Each row is a point. The last column is the point's height on a tilted bowl or saddle (a function of degree 2), plus a little noise. Along how many of its main directions does it bend up, bend down or stay straight?

Points (10 x 3)
[[ 32 -25  18]
 [-19 -26  -7]
 [-30 -34 -15]
 [-31 -51 -33]
 [-17 -27  -6]
 [ 53 -34  58]
 [-29   4  25]
 [-10   9  11]
 [ 35  26 -49]
 [  7  12  -4]]
Directions: 1 up, 1 down, 0 straight

Points (15 x 4)
[[-49  -9   7  34]
 [-10  28 -58  67]
 [ 41   2 -10   4]
 [ -2  -2  20 -10]
 [-52 -13  31  24]
 [ 41  14   4  -6]
 [-17  37 -28  38]
 [ 35  -9 -13   6]
 [  4  28  45 -21]
 [ -3  33 -26  28]
 [-40  62  18  28]
 [-54  15  14  34]
 [ 42 -16 -21  15]
 [  4  -8 -29  26]
 [ 17  15 -23  16]]
Directions: 3 up, 0 down, 0 straight

Points (21 x 5)
[[-28  18 -39   7  22]
 [ -7  -5  -3 -25  -7]
 [ 22  51 -17 -31  14]
 [ 11  67 -17  39  26]
 [ 56   9  41  -5 -22]
 [ 18  18   0 -21   4]
 [ -9  40   3 -14  32]
 [-56  24   4 -29  17]
 [  8 -58  10 -44 -79]
 [ 17 -37  24 -58 -73]
 [-32   4 -12 -29   0]
 [ -2  35   0  23  31]
 [ 24  -7   4   4  -3]
 [ -8 -11 -29 -21 -14]
 [-66  23 -50 -36   7]
 [ 10  11 -13   3  13]
 [  2  -7   0  51   4]
 [-48  29 -60  34  22]
 [ 13  -8 -42  23 -11]
 [-40  -2 -10 -28  -7]
 [-25   6   3   8  19]]
Directions: 0 up, 3 down, 1 straight

Points (40 x 7)
[[  9  15  -5 -18  17 -42  30]
 [ 29  31  33  -1   9 -38  27]
 [ 34 -10   1 -50  11  45  23]
 [ 10  -6  21  42  46   1 -53]
 [  5  36  12   1 -14  26  11]
 [-42   4  19  21  10  -9  21]
 [ 18 -12  13 -24  -6  54  39]
 [ -1  42  25   3  -5  58  13]
 [ -6 -13 -17  25  16 -84 -12]
 [ 39  42 -29  -3 -17 -20 -39]
 [ 31 -17 -12  22  12  -8 -40]
 [ 12  19 -11 -14  44   0   1]
 [  3   4  40 -29 -33  -1   8]
 [ -3  -8 -41  35 -19 -26 -51]
 [-26   0 -10 -13  32  21  26]
 [-11 -17  -1 -29 -10 -13  15]
 [ -1 -12  31 -29 -31  25  10]
 [-33  -9 -60 -16  17  11  21]
 [-21  31 -61  -3  42 -93  14]
 [ 53  28 -17 -15 -12 -21 -38]
 [-11 -50 -16 -45 -13   4   3]
 [ 42 -13 -11 -23 -39  -3 -38]
 [-57 -11   9 -23 -53 -63   0]
 [-31  42   3  22 -44  55  11]
 [ 24 -12  14 -13  30   2 -10]
 [-56  12 -19  40 -18  49  14]
 [-19  -2   5  -1  22 -21  18]
 [ 33   0   4  49   2 -29 -63]
 [-33  24  14   4 -12 -64  81]
 [ 22  12  12  -9 -21  46  17]
 [-30  13  35  48  20   1   5]
 [  3 -30   4  -7 -24  20  14]
 [-45  40 -23  23  14 -12  -9]
 [ 56 -15 -11  23   2  66   7]
 [ 71 -29 -19 -49  32  -7 -52]
 [  3 -23  22 -30   7  -2   5]
 [ 15  18  21 -34  22  -9  14]
 [-26  -6 -23   9  27  13  11]
 [-32 -48 -14  40  16  30  -8]
 [ 17  36 -33  19  39  64 -11]]
Directions: 1 up, 4 down, 1 straight

Points (77 x 9)
[[ 35   6 -48  22  -1  23  -3  15 -53]
 [  4 -16  -6 -45 -18  -2  -9  15  -2]
 [-38  30 -34 -24  20   1  13 -10 -22]
 [ 27   6  12  12  -2 -10   9   7  22]
 [ 34  18 -13 -31  34  17   7   6  -1]
 [  6   8 -31   8 -10 -11  37 -37  -5]
 [-12 -28  33  -2  11 -12   6   6   2]
 [ -2  -9  -8  39  -3 -22  26  10  -8]
 [-30  -2  37  -1  47  21 -20 -37 -28]
 [ 65 -29   7 -29 -11   6  21  31 -32]
 [ -6  22  -2 -30 -53 -60   1 -13 -25]
 [ -8 -38 -16  17  10  -5  34  34 -54]
 [-29  -4  40   0  -1  25 -45  -2 -17]
 [-17  17  41  25  38 -49   0 -29  35]
 [ 26 -11  -4 -12  37   4 -25 -16  -2]
 [ -3 -17  -7  37 -56   5  -8   7 -46]
 [-36  26  -8  20  11  23 -22  22 -19]
 [ 19 -11  25  39 -16  23 -31  57 -17]
 [ 11  26  28  18  -7 -24  28 -43  43]
 [-39 -39 -14   8   8  -2   5  11 -51]
 [-35  27 -73 -33 -36  34  -6 -17 -85]
 [ 18  -6   0   3  29 -10 -30 -47  -4]
 [ -3 -35   9  13 -19  25  22  13 -51]
 [  1  51 -31   4 -26   8 -10  32 -31]
 [-21   7  35 -25 -12 -12 -19 -27   7]
 [  3  49  -5 -50 -39  12 -18  16  12]
 [ 21  -9 -40 -95  -4 -33 -34  41 -52]
 [  2  13   9  -3   2 -22 -19 -12  13]
 [ 35  15   2   9   8  23  -7 -46   9]
 [ 19  11 -21  24 -25  24 -21 -15 -32]
 [ -4 -11   1   2 -41  15  26 -16 -23]
 [ 35  14 -14  -3 -19  25   7   6 -14]
 [-18 -32 -29  -1 -27  -6  29 -16 -63]
 [ -4  27  23 -27  13  -1 -36  -8  12]
 [-20 -34  20  11  30   5   9  27 -18]
 [-17  15 -31 -26   3  21  38  -9 -18]
 [-10   5 -15  13  35 -31 -16  -7  10]
 [  6 -36   9 -22 -42  -6 -17  17   3]
 [ 19 -11 -19 -12 -18  17   4   4 -23]
 [ -3  -1  11 -64  -8 -17 -18 -14  11]
 [ 44 -35 -22  -6  20  51 -37 -16 -74]
 [ -6  22  -7 -36  10 -42  48  17   0]
 [-21  28   3   8 -25  11 -12  17   1]
 [ -1  -3 -20  -3  14 -41   5 -42  -9]
 [ -7   2  19 -20  40  -5 -27 -14   5]
 [ -1  -4   3   7  29 -23 -16  -2  17]
 [ -2 -10 -30 -32 -44   8 -40 -23 -28]
 [-17  20  25   5 -15  -9  21   2  26]
 [-29  -4 -27 -10 -34 -19  -4 -34 -44]
 [ -3  -2 -18 -10   4  23 -11 -18 -25]
 [ 19 -26 -33   1  25  23   4 -45 -44]
 [  2   4 -32   1  -6   0  11 -14 -20]
 [ 29  33  32 -33   9  14 -55 -16 -11]
 [-15  28  37   6  18  48  15  23   9]
 [ 10  19  47  12  40   4  -4  33  40]
 [-24  23  26  30  20  -8  -7 -15  24]
 [-14   5 -29 -19  43  32 -32  22 -54]
 [  0   9  24 -11 -14  41   3  13  -2]
 [ -5  -8  24   6  -3  16  51  33 -16]
 [  2 -12  27  -4  27 -29  17 -22  20]
 [  1  23  -1  10  -7 -22   5  -2  16]
 [ -5 -25  10  13 -10 -39 -16 -21 -12]
 [  0  -4 -25  25 -24  25   0  12 -49]
 [-11  29  26   8 -43 -16  -8  -3  11]
 [ 26   6  14 -14 -43  19 -26   0  -3]
 [  6   3  20  24  27 -30 -19  61  41]
 [ 20   7  33  40 -42  -2  52  -6   0]
 [ 48 -14 -10 -14   5 -15  14   1   3]
 [ -4  -4 -20  47  51  11  -2 -41  -4]
 [ 16 -25  -8  21  40  -4 -55 -20  -9]
 [-42  38  33 -18  13  -3 -42 -12   5]
 [ 13 -48 -10 -19   3 -11  -6  -1 -19]
 [ -8 -11  25 -16 -29  22   6 -36 -10]
 [-14 -10 -20 -41 -39 -23  20  12 -22]
 [  5  23 -27  12 -22 -17  24 -22  -4]
 [-40  30 -23  -8   2  -6   2  -7 -13]
 [  5 -24  22  29  13  -8  16  -1   2]]
Directions: 2 up, 5 down, 1 straight
